Every row gives one point. A path goes straight from each point to the next, and from the last back to the first. The post is the endless flat space through its rows: a point in 2 columns, a line in 3, a plane in 4, and so on, so that a path can go around it. Count how often the path circles the post. Going back the other way cancels.

Post, one row:
[[11 -7]]
Path:
[[ 35 -39]
 [ 47   3]
 [  8  35]
 [-30  25]
 [-43 -16]
 [ 11 -40]
 [ -5 -62]
 [ -3 -25]
 [ 31 -67]
 [ 42 -14]
 [ 50  28]
 [  1  17]
 [-30  13]
 [  0 -29]
 [ 25 -63]
 [ 38 -22]
 [ 44  21]
 [ -3  35]
 [ -7   4]
 [-17 -46]
 [ 12 -44]
 [ 41 -31]
 [ 19 -30]
 [ 58 -40]
 [ 62  10]
 [ 43 -20]
 [ 25 -31]]
Times around: 3

Post, 8 rows:
[[-41 -12 -49  43  14  18  24  14  -3]
 [ 23  14  56  19  41   2 -22  23 -11]
 [ -9  67  64  10 -17 -23  19  15  20]
 [-33 -49 -58  -6  40   9   0 -27 -10]
 [-25 -51 -64  -5 -10  66   9   5 -28]
 [ 24   7  39  -9 -14 -58 -13  58  20]
 [ 56  33  13   1  54  -5 -52  14  36]
 [ 18 -37   2 -31  67  17 -14  50  24]]
Path:
[[-14 -36 -21  34  56 -17  -9  41  30]
 [-55 -47  -3 -26  26  38  -1  65  -5]
 [ -2  31  22 -13  23   7  20  20 -24]
 [ 24  44 -31  -4  16 -33  36  22  55]
 [  0 -62 -23  30  34  35 -15 -23 -17]
 [  8   3 -42 -17  51  48 -37  -9  52]
 [ 18  42  32 -11 -47 -26  -1   5  39]
 [ 38 -39 -12   8   0 -34   2  14   4]
 [  8  55  17  24  41   0  -1 -19 -24]
 [-66 -34 -74 -47   7   5   6   3 -22]
 [ 19 -11 -19 -27  12  13 -47  16  36]
 [ -6 -34  15   1  -6  -2  15   7 -14]
 [-16 -26  -9 -12   1  41  30 -27 -39]
 [-27  56  38 -13  32 -27  36  30  36]
 [ 43  25  15 -21   0   6 -65  -4 -29]
 [ 58  19  76 -53  74  14 -38  18   8]
 [ 10 -49   5  53 -14   3  27  35 -51]
 [-23  38 -66  70  17  42  23  -5  80]
 [-21  61  -1  49 -19 -23  -9  50  49]
 [-16 -22  23  -7  52  11  -5  21 -25]
 [ 17 -35 -15 -91  61  19  31  24  23]
 [ -1  23  18 -14  19  63  21 -55  10]]
Times around: 1

Post (17 x 18):
[[ -8   2  58 -21 -19  53 -28  -7   5 -24 -11  25 -59   8  -3 -24 -37 -45]
 [ 25  84  16 -27  24   7  12 -13 -28  -4  36  29  -1 -16   8   5 -52 -24]
 [-36 -64 -89  15   3  25  24   9  14 -23  25   7   5  25   1   6  51 -52]
 [-32  14  -5 -41   4  -1  26  12 -50  19 -20 -14 -11  -3  28  46   5  26]
 [ 38  25 -40 -34   3  -4  14 -18 -11 -19  12  -1  -6 -85 -13 -38  40  -8]
 [  0  21  -9 -18  35  15 -26 -44  37   3 -50 -39 -12   7 -41 -15   4  -6]
 [-31 -15  23  33  61 -13 -36 -26  18   9  50  -8  19  -4  75 -17  29  29]
 [-42  -4 -14  -8  40 -10  22  -4  78 -35 -48 -69  10 -35  33 -47  -2 -50]
 [ 69   8 -54 -10  19  24 -16 -31 -16  24  16 -33 -60 -27  12 -25  39   2]
 [ -6 -12 -12 -46 -12  -6  18 -20  27 -46 -13 -97  20 -26  33 -18  -7  37]
 [ 81  42  -6  56 -39 -17  50 -61  -8 -47 -23  -4   7  50 -38 -57  11  -3]
 [  5  10 -59  -8  -3 -10 -17  42 -17  -7  21  21  -2  18  31  14   4   3]
 [ 44 -19  27   0 -11 -13  42  -4 -43 -59  -6 -10 -42  -6 -15  27 -42 -27]
 [ 14 -19 -43 -57  42   6  15  58  -5  50  -1  19 -31  -1   0   2  -7  22]
 [-11  12 -20 -12  22 -37  42 -19  21 -34  -8 -35 -32   5   2   7  -5  40]
 [ 40  -5  23  12 -32  14 -21  -1   2 -24  50 -28   5 -33  50  50  51   3]
 [-41  13 -84  30  -2 -40  25   7  18  83  -1 -13  50   8  -7  14 -34  -1]]
Path:
[[  0   0 -11  12  72 -14  -3  -1   3  34  22  19  23 -50  27  26  48  14]
 [ 60 -31 -83 -35  -5  75  19 -28 -43   6  66 -34  15  36 -51   0  -7  71]
 [-20  10   9  -9 -33  36   8  16  -9 -64  52 -47 -23  39  35  57 -32 -68]
 [-20 -20 -45 -19  -4 -18  -3  36   0  38  11  -9  21  40  28   6  23  48]
 [ -1  33  40  34 -16 -41  32   1  23 -13  17  36  44   6  64 -26 -29 -16]
 [  7  -1 -29   5  30 -36  48 -29  -5 -71 -46 -12   3  18  29 -37 -15  21]
 [ 57  35  10  -2  22  29  10 -63 -20   8 -52 -15 -15 -24 -61 -57  22  -9]
 [ -4  96  19 -40  41   2  19  16   9   3  -6  56 -33 -24 -16 -14   0  -1]
 [  6  42 -20   6  20 -13  13   7  40  29  61  16 -20 -55  12   2 -50  39]
 [ -7  43  -4  26  15  -9  -6 -16  48  41  -2   8  -4 -15   4  -9 -58 -15]
 [-27 -32 -25 -57  46  24 -27 -27  77 -51   1 -15  20  42  31  23  41  48]
 [  4   0  16  16  -9  35 -58 -28  15  -7 -42 -29 -50 -52  30 -29   2  21]
 [-22 -45 -50   9  50  41   1  -4 -13 -69  94 -24 -99  -5  48 -46 -55 -42]
 [ 71  24  17 -39  22 -19 -21  -1  33 -17  30 -21  11 -68 -47   1  24  -5]
 [-11   1 -47 -60   1   9  29  -7  20 -24 -21 -24  51 -29 -34 -59 -30 -68]
 [ 93 -43 -78   9   3 -19  54  10 -13 -22  28 -27  27  26  20  22  19   0]
 [ 70  -3 -80   1  -8  27  20 -25 -29 -50  17  19 -60  10 -10  18 -10  13]
 [-11  56 -76 -11  26  -1  18  13  22   4 -34 -55   2 -18   0   6 -39  -1]
 [-32  -1 -11 -79 -22  59 -13  27 -17   8 -18 -32 -25 -27  96  -9  -7  21]
 [ 22   2 -82 -13  24 -26  26 -29  -9  66  19  16  -4  17 -26   6   4  15]
 [ 18  37 -44   4  -3 -24  50  27  -4  26  42  13   5  20  28  19 -11 -44]
 [  2  15 -53 -21  -4 -35   8  19   3 -41 -10 -24 -38 -32  -4 -34  65 -33]
 [ 65  67  13 -48  34  -2  31  -3 -48 -26 -55  39 -34  32 -21   5  36 -31]
 [-48 -14  -5 -21  36  25 -18  -9  14  -4 -47  22 -68  21  72  15  37 -48]]
Times around: 2

Post:
[[  -1   11   21   -8   -2    6  -16  -12    6   27   -2    3    2    0
   -13  -13  -10   -4]
 [  -8    1   11  -20  -29  -16   13   23  -22  -22    8   13   37  -25
   -32    1    5   20]
 [  22   10   36   21   -9    4   15   16   -6  -26    7  -44    9    2
   -24  -11    5   27]
 [ -16    9    1  -12  -23   18    3   -4   17   18  -43   -5  -20    6
    10   -5  -44   41]
 [ -11    0   11   27    7   -6    5    8   10   15  -15   -4   -1   -3
   -18   20  -10  -17]
 [  -6   11   24    5   11    5   16   10    0   24  -16  -50   25  -11
    16  -25   15   13]
 [  18  -22   -6  -11  -31   17   22    4   -6    9    6   -6  -12    9
   -20   -6    6  -28]
 [  14    6  -14   -1  -15  -36    0   21   10   27    8   23   11   18
     0   12   15  -14]
 [  49   19    2    7    3  -34   45    2   -8  -53    9    9   52   21
     3   33   -3    8]
 [  17    9   63   24  -44  -11  -28   -4   -5   19    8   -8  -17   -4
    46   14  -31    8]
 [   7  -34 -121    3  -58   -8  -19  -30   -1   54   -1   16   -5   -6
     1   22    5   -5]
 [ -42   -4   -4  -30  -34  -22    9   20  -55    7   15  -23   12   10
   -18   -2   22  -14]
 [  -5   16   11  -17   20  -12   -7    7   22    2  -29  -26   -7  -20
    -1   -7    3    4]
 [  23   14   15  -10    7    4   16   -9   -1   14   -3    6    8   27
    12   47   25    7]
 [ -13  -21  -44  -21  -16  -16  -25  -13  -19   34  -52   12    3   -2
     2    1    9   17]
 [ -21  -51   33    3    5    5  -36   -3  -13    7   16   20  -27   19
    39  -16   -5  -11]
 [  -1   36    1   13   14    1    3   35  -18   20   -6   -5    9   10
     9   -4   23  -23]]
Path, 29 rows:
[[ -2  46  34 -21   5  46  -2   6  -7  20 -57 -13 -34  -2 -14  56 -20 -24]
 [-25   5  56 -12 -12  13  21  -6 -12  30  -2 -13  27  18 -26  25  12  12]
 [-49 -34   4 -14  22  -1  44   2   0   6 -22   7  54  -5 -22 -21  37  14]
 [-13  35 -19  16   3  11  29  10  15  29 -45   9  22  21  -4   0 -15  23]
 [ 39   0 -17 -11 -29 -35   9  -5  10   5  17 -32  -8  23   2   7  33 -14]
 [ 10   8   3  -8 -25 -21  26   4 -28 -24   7 -25 -13  22 -16  17   0   6]
 [ -5  -9 -28 -47 -36 -34 -15  -9 -34   4   8  13 -25  24  -9  26 -11  21]
 [ 14  59  35 -28 -36 -27 -16  54  -2  30 -12  -9   7 -12 -54 -21   7 -18]
 [ -9  10 -35  35 -19 -23 -18  28  -4  22 -34 -50  12 -28  14   6 -17  15]
 [-35  16 -18 -16 -12 -10   1  15   0  13  32 -14  36  13  -5   1  39   7]
 [  2 -33 -20   8  -7   8  14 -27  16  36   8 -35  20   9  10 -36  33 -13]
 [ 11  31  36 -15   3 -19  -1 -15 -26  -3  40  24  21  -5  54 -19   8  -3]
 [ -9 -25  73 -10  47 -24  19  31  14 -17  -5  29  19  23  17  18 -10  54]
 [-18  24 -10 -11  -4 -20 -31  32 -17  -3 -53  11 -12 -22   7  17 -21   9]
 [ 10  -3  -8  18 -35 -30 -14  49  26   9  12 -23 -11  14 -41   6  25 -17]
 [-34 -18  67 -53  14  30  -3  17  -9  -8 -34 -25 -24 -15  -2 -75   8 -17]
 [ 14 -14  22  40   0  13  38  15 -30   0   4   5  32 -19   1 -38   6 -27]
 [ 16 -22  10   0 -28 -49  20  25 -10 -12 -18 -30 -10  -1 -27   0  -7  -2]
 [  9 -15 -33 -34 -54 -41   6  49  -3 -13  34  -1  -1 -22 -62  -8   8 -21]
 [ 16 -25 -15  33   7  12  35 -18 -35   3  88  22  59  62  25  31  18 -52]
 [ 31  21  11   5   3  20  19   6  14  -2  14 -13   6  19   7 -19   9 -24]
 [  4   7  -3 -26 -65   6  52  11 -17 -11 -16  19 -12  14 -49 -22 -23 -30]
 [  3 -29  11  29   2  -3 -27  -2 -35  20  20  -9 -12  25  -1 -27  33 -14]
 [  2  -1 -16 -26  -1  -9 -16 -10  15   6  10 -17 -39   5 -38   7   3  31]
 [ -1   0 -52   0  18 -26 -14   0  -2  15 -34 -43   5  -9  19  23   6  59]
 [-10 -12 -61   5 -26  -2  17  -1   4  -2 -36  22   6  27  25  32 -45  28]
 [-20 -23 -37   8 -17  13  14  18 -12  39 -67  27  10  27  21  20  16 -27]
 [  4  -2  -2 -17 -36 -26   9   2 -14 -46 -38  36  -8  38  10   7 -18  27]
 [-31  -1   9 -18   5 -50   1  11 -46 -13  12 -14  40   5  -4  36  44 -30]]
Times around: 4
